Every row gives one point. The points of each table are mixes of a few directions, plus a little noise. How many directions does each table use, and how many do they share? Where both have some left over, give the other angles between the two spaces (their principal angles), to ten degrees, smallest first.
(in the rows, 128 means zero)

First:
[[112 134]
 [198 105]
 [ 94 139]
 [ 60 151]
 [195 105]
 [109 134]]
Second (6 x 2):
[[158 146]
 [182 161]
 [166 152]
 [ 46  78]
 [113 118]
 [103 113]]
Directions: first 1, second 1, shared 0; angles 50

First:
[[179 176 204]
 [125 124 121]
 [110 109 100]
 [165 163 183]
 [ 92  94  75]
 [100 101  86]]
Second:
[[ 57 167 152]
 [221  77  96]
 [ 89 149 141]
 [ 86 150 142]
 [162 109 116]
 [153 114 120]]
Directions: first 1, second 1, shared 0; angles 90

First (7 x 6):
[[ 48 164 131  29 125  78]
 [121 131 129 121 127 125]
 [184 102 124 198 130 164]
 [180 105 123 192 131 160]
 [157 114 126 166 130 147]
 [ 96 144 130  88 128 106]
 [107 138 128 103 126 116]]
Second (7 x 6):
[[102 140 130  95 126 111]
 [129 128 128 129 128 128]
 [156 114 127 163 129 146]
 [225  82 122 249 131 190]
 [ 99 142 130  91 127 110]
 [ 97 143 130  90 127 108]
 [ 89 148 131  79 127 103]]
Directions: first 1, second 1, shared 1

First, 7 rows:
[[147 143 136  62 180 130 109  82]
 [136 129 105 146 124  58 148 168]
 [126  99  91 158  28 101  94 205]
 [115 127 153 136 133 190 131  94]
 [137 138 128 110 160 103 136 118]
 [120 127 130 161 122 128 148 139]
 [119 133 155 123 148 185 130  87]]
Second (8 x 8):
[[136 140 125 128 159  85 153 131]
 [139 144 121 128 172  69 162 133]
 [131 133 125 129 142 110 139 128]
 [117 111 135 127  75 196  88 123]
 [125 122 130 128 112 150 115 126]
 [140 147 120 128 181  56 171 133]
 [107  97 141 128  36 249  58 119]
 [131 134 127 128 143 107 139 130]]
Directions: first 3, second 1, shared 1

First, 7 rows:
[[120 109 137 120 157 125 122 120 159]
 [176 116 140 101 120 164 140 124 123]
 [ 73 107 129  81 149 187 245 158 188]
 [176 112 126 117 160  92  26 103 143]
 [134 157 110 167 106  81  67 123  87]
 [ 93 145 175 194  82 156 218 122  69]
 [125 150  77 115 124  92  75 144 129]]
Second, 9 rows:
[[180 110 121  94 152 116  67 115 151]
 [100 122 145 156 133 135 136 124 127]
 [ 85  70 177 193 184 170  53  98 152]
 [ 64 135 162 182 123 121 189 122 115]
 [204 186  72  37  79  70 185 153 110]
 [188 145  77  64 105 130 108 149 124]
 [120 125 146 139 137 112 137 117 132]
 [157 165 102  87  96  95 177 143 113]
 [ 55  94 149 201 143 200 100 131 125]]
Directions: first 4, second 3, shared 2; angles 90

First, 10 rows:
[[142 126 142  44 122  95 160 141 145 141 143 110]
 [ 72 149 107 208 204 119 116 108  69 128  94 142]
 [158 167 122  56 141 105 139  56 130 118 115  80]
 [ 97 139 126 203 128 146 107 111  99 123 128 177]
 [130  84 119 235  87 200  82 170 149 115 131 158]
 [149 151 153  13 102  81 164 108 142 140 154 119]
 [ 66 117 107 233 200 132 117 163  82 133 101 150]
 [182 117 143  39  69 130 140 131 180 125 151 102]
 [136 152 153  50  96  93 153 111 134 137 155 142]
 [144  77 107 196 129 183 100 178 153 116 112 105]]
Second (9 x 12):
[[119 121 123 135 111  79 146  84 136  49 187 143]
 [133 108 175  98 199 128 146 145 168 166 167  71]
 [128 128 146  23 105 122  81 165 116 158  33 172]
 [150 113 139  95 146 155  90 145  64 174  50 113]
 [ 92 174  71 156  82 120 137  90 113  72 146 133]
 [108 143 127 138 127 121 163 132 175 101 187 120]
 [146 127 101 188  74 153 130 140  82  97 107 173]
 [146 126  90 231 101 132 100  84 128 171 100 174]
 [129 113 180  88 206 142 158 165 170 164 175  54]]
Directions: first 4, second 6, shared 0; angles 30, 30, 50, 90
